Each row is a point. The points of each table are mixes of a few directions, plus a little noise. Count the directions of each table, and those that both share. Where both have some left over, give the other angles between the two spaces (their principal angles), to ten degrees, smallest first.

First (7 x 2)
-0.13 +0.04
-0.57 +0.20
+0.25 -0.09
+0.34 -0.12
+0.54 -0.19
-0.45 +0.16
+0.03 -0.02
Second (4 x 2)
-0.20 +0.07
-0.33 +0.12
+0.64 -0.23
-0.10 +0.03
Directions: first 1, second 1, shared 1

First (5 x 3)
-0.37 -0.16 +0.00
-0.38 +0.04 -0.03
+0.16 +0.48 -0.06
-0.14 -0.07 +0.00
+0.73 -0.30 +0.10
Second (6 x 3)
+0.39 -0.49 +0.11
-0.21 +0.19 -0.05
-0.72 +0.02 -0.05
-0.01 +0.21 -0.04
-0.09 +0.12 -0.03
+0.62 -0.04 +0.05
Directions: first 2, second 2, shared 2

First (7 x 6)
+0.07 -0.20 -0.04 +0.01 +0.43 -0.29
-0.04 +0.13 +0.02 -0.01 -0.26 +0.15
+0.10 -0.37 -0.05 +0.06 +0.66 -0.27
-0.07 +0.38 +0.01 -0.10 -0.52 -0.05
-0.13 +0.45 +0.06 -0.06 -0.86 +0.43
+0.09 -0.32 -0.05 +0.04 +0.61 -0.33
-0.02 -0.07 +0.04 +0.06 -0.07 +0.36
Second (7 x 6)
-0.19 +0.61 -0.72 +0.63 +0.72 +0.69
-0.04 -0.19 +0.16 -0.25 +0.05 -0.40
-0.07 -0.13 +0.12 -0.20 +0.04 -0.26
-0.17 -0.14 +0.29 -0.32 -0.30 +0.00
+0.18 -0.06 +0.05 +0.07 -0.16 -0.04
+0.36 -0.06 +0.00 +0.20 -0.17 -0.10
-0.08 -0.03 +0.11 -0.11 -0.17 +0.09
Directions: first 2, second 3, shared 1; angles 70

First (7 x 9)
-0.02 +0.18 -0.10 +0.32 -0.02 +0.21 -0.02 -0.23 +0.07
-0.43 -0.05 +0.12 -0.25 -0.16 +0.43 -0.36 +0.34 -0.19
-0.54 +0.25 +0.12 -0.21 +0.13 -0.18 -0.80 -0.26 +0.19
+0.55 -0.22 -0.08 -0.05 -0.09 -0.23 +0.58 +0.21 -0.04
-0.46 +0.18 +0.06 +0.23 +0.22 +0.23 -0.35 -0.31 -0.01
+0.25 -0.20 +0.02 +0.15 +0.27 -0.20 +0.50 -0.06 -0.12
+0.65 -0.13 -0.14 -0.19 -0.34 -0.27 +0.45 +0.30 +0.10
Second (8 x 9)
-0.74 -0.20 +0.29 +0.06 +0.41 +0.51 -0.17 +0.11 -0.45
+0.23 +0.13 -0.17 -0.12 -0.24 -0.09 -0.05 +0.07 +0.11
+0.01 +0.17 -0.26 -0.18 -0.18 +0.23 -0.23 +0.18 -0.13
-0.05 +0.07 -0.10 +0.20 +0.29 +0.03 +0.06 -0.20 -0.14
-0.24 +0.07 -0.10 -0.34 -0.32 +0.43 -0.40 +0.43 -0.20
+0.34 +0.15 -0.23 +0.23 +0.14 -0.27 +0.19 -0.31 +0.09
+0.15 -0.52 +0.84 +0.07 -0.08 -0.72 +0.54 -0.17 +0.65
+0.29 +0.18 -0.27 +0.07 -0.02 -0.14 +0.05 -0.13 +0.06
Directions: first 4, second 3, shared 2; angles 60

First (11 x 12)
-0.10 -0.71 +0.28 +0.38 -0.12 -0.05 +0.12 -0.20 +0.24 +0.15 +0.11 -0.09
-0.69 +0.31 -0.23 -0.31 +0.25 +0.50 -0.23 -0.05 -0.07 +0.06 -0.09 -0.14
+0.09 -0.79 +0.06 +0.16 -0.10 -0.17 +0.37 +0.25 +0.21 +0.07 +0.12 +0.01
-0.31 -0.19 -0.15 -0.49 +0.24 +0.37 +0.01 +0.41 -0.16 -0.03 -0.09 +0.27
+0.06 -0.40 +0.10 +0.10 -0.06 -0.06 +0.13 +0.05 +0.08 +0.04 +0.06 +0.04
+0.06 -0.25 +0.56 +0.00 +0.04 +0.21 -0.41 -0.32 -0.24 +0.01 -0.12 +0.50
+0.19 +0.77 -0.35 -0.07 -0.02 -0.18 +0.03 +0.06 -0.04 -0.11 -0.01 -0.23
+0.20 +0.12 +0.03 +0.11 -0.07 -0.15 +0.01 -0.06 +0.01 -0.03 +0.01 -0.03
+0.18 +1.39 -0.31 -0.45 +0.15 +0.07 -0.41 -0.02 -0.40 -0.22 -0.20 +0.09
-0.36 +0.18 -0.11 +0.24 -0.02 +0.06 -0.04 -0.30 +0.18 +0.10 +0.07 -0.44
+0.67 -0.42 +0.10 +0.33 -0.27 -0.55 +0.39 +0.18 +0.16 -0.05 +0.14 +0.04
Second (9 x 12)
+0.42 -0.34 +0.83 +0.39 -0.23 -0.17 -0.35 -0.46 -0.05 +0.06 -0.01 +0.37
+0.64 -0.05 +0.77 +0.28 -0.33 -0.35 -0.27 -0.13 -0.01 +0.00 +0.00 +0.33
-0.24 +0.17 -0.53 -0.28 +0.15 +0.09 +0.26 +0.35 +0.03 -0.05 +0.01 -0.21
-0.15 +0.61 -0.55 -0.30 +0.06 -0.03 +0.19 +0.41 +0.08 -0.06 +0.02 -0.36
+0.03 -0.14 -0.22 -0.21 +0.06 -0.02 +0.25 +0.37 +0.00 -0.04 +0.01 +0.05
-0.15 -0.08 -0.33 -0.19 +0.12 +0.08 +0.21 +0.26 +0.00 -0.03 +0.00 -0.06
-0.25 +0.07 -0.32 -0.12 +0.14 +0.13 +0.11 +0.06 +0.01 +0.00 +0.00 -0.15
+0.11 -0.78 +0.71 +0.44 -0.06 +0.09 -0.29 -0.67 -0.10 +0.09 -0.04 +0.43
-0.41 +0.55 -0.35 -0.02 +0.11 +0.15 -0.08 -0.18 +0.04 +0.03 +0.00 -0.40
Directions: first 4, second 3, shared 2; angles 30

First (9 x 18)
+0.05 -0.31 +0.53 +0.59 -0.23 -0.60 +0.52 -0.31 -0.48 -0.01 -0.61 +0.62 -0.09 -0.90 +0.53 +0.57 +0.20 +0.29
-0.02 +0.13 -0.24 -0.27 +0.10 +0.27 -0.23 +0.14 +0.21 +0.01 +0.27 -0.29 +0.03 +0.41 -0.24 -0.25 -0.09 -0.13
-0.02 +0.18 -0.28 -0.33 +0.11 +0.32 -0.28 +0.17 +0.26 +0.01 +0.34 -0.34 +0.05 +0.50 -0.29 -0.32 -0.11 -0.16
-0.02 +0.12 -0.22 -0.24 +0.09 +0.26 -0.21 +0.13 +0.19 +0.00 +0.26 -0.26 +0.04 +0.37 -0.22 -0.23 -0.09 -0.13
-0.01 +0.07 -0.11 -0.14 +0.04 +0.13 -0.10 +0.07 +0.11 -0.01 +0.12 -0.14 +0.02 +0.19 -0.13 -0.12 -0.04 -0.06
+0.05 -0.28 +0.49 +0.56 -0.20 -0.56 +0.48 -0.29 -0.44 -0.01 -0.57 +0.58 -0.08 -0.85 +0.50 +0.54 +0.19 +0.28
+0.00 +0.04 -0.05 -0.07 +0.02 +0.06 -0.05 +0.03 +0.04 +0.00 +0.06 -0.07 +0.00 +0.08 -0.06 -0.06 -0.02 -0.03
+0.01 -0.15 +0.24 +0.29 -0.10 -0.28 +0.25 -0.15 -0.23 -0.01 -0.27 +0.29 -0.05 -0.44 +0.26 +0.27 +0.10 +0.14
-0.02 +0.20 -0.34 -0.39 +0.14 +0.40 -0.34 +0.20 +0.31 +0.01 +0.39 -0.41 +0.06 +0.60 -0.35 -0.37 -0.13 -0.20
Second (10 x 18)
-0.02 +0.29 -0.06 -0.30 +0.41 -0.25 +0.01 -0.12 -0.12 -0.14 +0.24 -0.24 -0.02 +0.54 -0.29 -0.06 +0.16 -0.31
-0.32 -0.24 +0.00 -0.09 -0.52 -0.07 +0.18 -0.08 +0.52 +0.25 +0.08 +0.68 +0.17 -0.34 +0.42 -0.02 -0.01 +0.01
+0.06 +0.00 -0.09 +0.11 -0.17 +0.24 +0.18 -0.21 +0.32 +0.11 -0.06 +0.60 -0.03 -0.65 +0.54 -0.27 -0.59 -0.22
+0.14 -0.28 -0.15 +0.29 -0.44 +0.84 -0.39 +0.44 +0.25 +0.17 -0.16 -0.19 +0.02 -0.41 +0.08 -0.18 -0.42 +0.46
-0.28 -0.32 +0.01 -0.12 -0.37 -0.19 -0.11 +0.30 +0.18 +0.10 +0.06 -0.12 +0.14 +0.39 -0.23 +0.28 +0.65 +0.27
-0.20 +0.48 +0.19 -0.40 +0.40 -0.28 +0.06 -0.35 -0.20 +0.01 +0.36 -0.06 +0.16 +0.26 -0.12 -0.08 -0.14 -0.01
+0.16 -0.09 -0.37 -0.06 +0.06 +0.23 -0.23 +0.33 +0.18 -0.13 +0.06 -0.41 -0.14 +0.53 -0.36 -0.14 +0.22 -0.29
+0.15 +0.06 +0.23 +0.23 +0.25 -0.45 +0.32 -0.29 -0.43 -0.17 -0.26 +0.18 -0.15 -0.24 +0.14 +0.23 +0.10 -0.14
-0.31 -0.01 +0.46 -0.04 -0.15 -0.29 -0.01 -0.06 -0.29 +0.16 +0.02 -0.04 +0.26 -0.09 -0.03 +0.36 +0.23 +0.68
+0.63 +0.11 -0.23 +0.39 +0.51 +0.21 -0.02 +0.05 -0.40 -0.37 -0.35 -0.40 -0.43 +0.00 -0.14 -0.13 -0.21 -0.46
Directions: first 1, second 5, shared 1

First (11 x 24)
+0.32 +0.04 -0.01 +0.46 +0.53 +0.05 -0.35 +0.05 +0.10 -0.08 +0.08 -0.09 -0.68 +0.50 -0.34 -0.36 +0.08 +0.09 -0.26 -0.25 -0.13 +0.12 +0.07 -0.45
-0.09 +0.15 +0.13 +0.01 +0.10 +0.11 +0.12 -0.06 +0.09 -0.11 +0.04 -0.07 -0.06 -0.04 -0.11 -0.04 +0.01 -0.04 -0.17 -0.14 +0.08 +0.00 +0.01 +0.01
+0.14 -0.20 -0.18 +0.02 -0.09 -0.15 -0.20 +0.09 -0.12 +0.14 -0.04 +0.09 +0.03 +0.08 +0.12 +0.01 +0.00 +0.07 +0.20 +0.16 -0.12 +0.02 -0.01 -0.05
+0.27 +0.03 -0.02 +0.40 +0.44 +0.04 -0.31 +0.04 +0.08 -0.06 +0.07 -0.08 -0.58 +0.43 -0.28 -0.31 +0.07 +0.09 -0.22 -0.20 -0.11 +0.10 +0.06 -0.39
-0.02 +0.31 +0.24 +0.25 +0.44 +0.23 +0.05 -0.09 +0.22 -0.24 +0.11 -0.18 -0.46 +0.18 -0.36 -0.23 +0.05 -0.04 -0.44 -0.38 +0.09 +0.05 +0.05 -0.20
+0.51 -0.84 -0.71 -0.09 -0.54 -0.63 -0.66 +0.32 -0.53 +0.60 -0.21 +0.41 +0.37 +0.19 +0.60 +0.18 -0.04 +0.26 +0.92 +0.76 -0.45 +0.03 -0.04 -0.04
-0.46 +0.57 +0.49 -0.11 +0.18 +0.42 +0.59 -0.24 +0.33 -0.38 +0.12 -0.25 -0.01 -0.31 -0.29 +0.01 +0.00 -0.22 -0.54 -0.44 +0.35 -0.06 +0.01 +0.20
+0.08 -0.08 -0.08 +0.03 -0.01 -0.06 -0.10 +0.04 -0.05 +0.06 -0.02 +0.03 -0.02 +0.06 +0.04 -0.01 +0.00 +0.03 +0.08 +0.06 -0.05 +0.01 +0.00 -0.04
+0.15 -0.18 -0.17 +0.04 -0.06 -0.14 -0.19 +0.08 -0.10 +0.13 -0.04 +0.08 -0.01 +0.10 +0.09 +0.00 +0.00 +0.07 +0.18 +0.14 -0.12 +0.03 +0.00 -0.06
-0.34 +0.25 +0.24 -0.22 -0.10 +0.17 +0.42 -0.13 +0.12 -0.15 +0.03 -0.09 +0.24 -0.33 -0.02 +0.14 -0.03 -0.14 -0.16 -0.12 +0.22 -0.07 -0.02 +0.25
-0.57 -0.05 +0.06 -0.80 -0.89 -0.05 +0.64 -0.09 -0.15 +0.12 -0.12 +0.13 +1.17 -0.88 +0.56 +0.62 -0.14 -0.18 +0.42 +0.40 +0.24 -0.22 -0.12 +0.80
Second (11 x 24)
-0.13 -0.08 -0.32 +0.13 +0.07 +0.17 +0.06 +0.15 +0.15 +0.08 -0.06 -0.17 -0.26 +0.02 +0.01 +0.02 +0.22 +0.07 +0.21 +0.01 -0.08 +0.04 -0.08 -0.10
+0.27 +0.04 -0.36 -0.03 +0.16 +0.05 -0.31 -0.15 -0.02 +0.03 +0.04 +0.16 -0.32 +0.22 -0.24 -0.08 +0.10 +0.12 -0.08 +0.14 -0.26 +0.08 +0.07 -0.10
-0.17 +0.38 -0.52 +0.10 +0.00 +0.08 -0.38 +0.26 -0.01 -0.12 -0.06 +0.15 -0.42 +0.10 -0.09 -0.18 +0.36 -0.36 -0.32 +0.14 -0.04 +0.05 -0.57 +0.13
+0.33 -0.18 +0.57 -0.20 -0.02 -0.20 +0.13 -0.37 -0.14 +0.02 +0.12 +0.11 +0.45 -0.02 -0.02 +0.08 -0.45 +0.24 +0.01 -0.07 +0.01 -0.04 +0.51 -0.03
+0.27 -0.02 -0.49 +0.01 +0.20 +0.12 -0.31 -0.13 +0.03 +0.07 +0.03 +0.11 -0.43 +0.24 -0.25 -0.08 +0.17 +0.19 +0.01 +0.16 -0.33 +0.10 +0.08 -0.16
-0.08 -0.32 +0.80 -0.09 -0.16 -0.14 +0.56 -0.11 +0.00 +0.05 +0.03 -0.23 +0.68 -0.27 +0.28 +0.22 -0.43 +0.18 +0.28 -0.25 +0.28 -0.12 +0.41 +0.00
-0.28 +0.48 -0.13 +0.04 -0.16 -0.10 -0.31 +0.28 -0.11 -0.21 -0.05 +0.21 -0.09 -0.03 +0.03 -0.17 +0.19 -0.58 -0.49 +0.07 +0.20 -0.03 -0.65 +0.30
+0.50 -0.34 -0.35 -0.04 +0.30 +0.14 -0.09 -0.36 +0.08 +0.21 +0.08 -0.01 -0.32 +0.26 -0.26 +0.02 -0.01 +0.59 +0.33 +0.09 -0.44 +0.13 +0.58 -0.37
-0.89 -0.15 +1.31 +0.07 -0.55 -0.19 +1.07 +0.45 +0.04 -0.10 -0.14 -0.53 +1.18 -0.73 +0.80 +0.32 -0.42 -0.39 +0.26 -0.49 +0.90 -0.30 -0.17 +0.36
+0.10 +0.05 -0.37 +0.05 +0.11 +0.09 -0.22 +0.00 +0.03 +0.03 -0.01 +0.06 -0.32 +0.15 -0.14 -0.07 +0.18 +0.03 -0.03 +0.10 -0.17 +0.07 -0.06 -0.07
+0.08 +0.14 -0.17 -0.02 +0.03 -0.01 -0.22 -0.02 -0.04 -0.04 +0.02 +0.13 -0.15 +0.08 -0.11 -0.08 +0.07 -0.09 -0.16 +0.07 -0.07 +0.03 -0.12 +0.03
Directions: first 2, second 3, shared 0; angles 40, 80
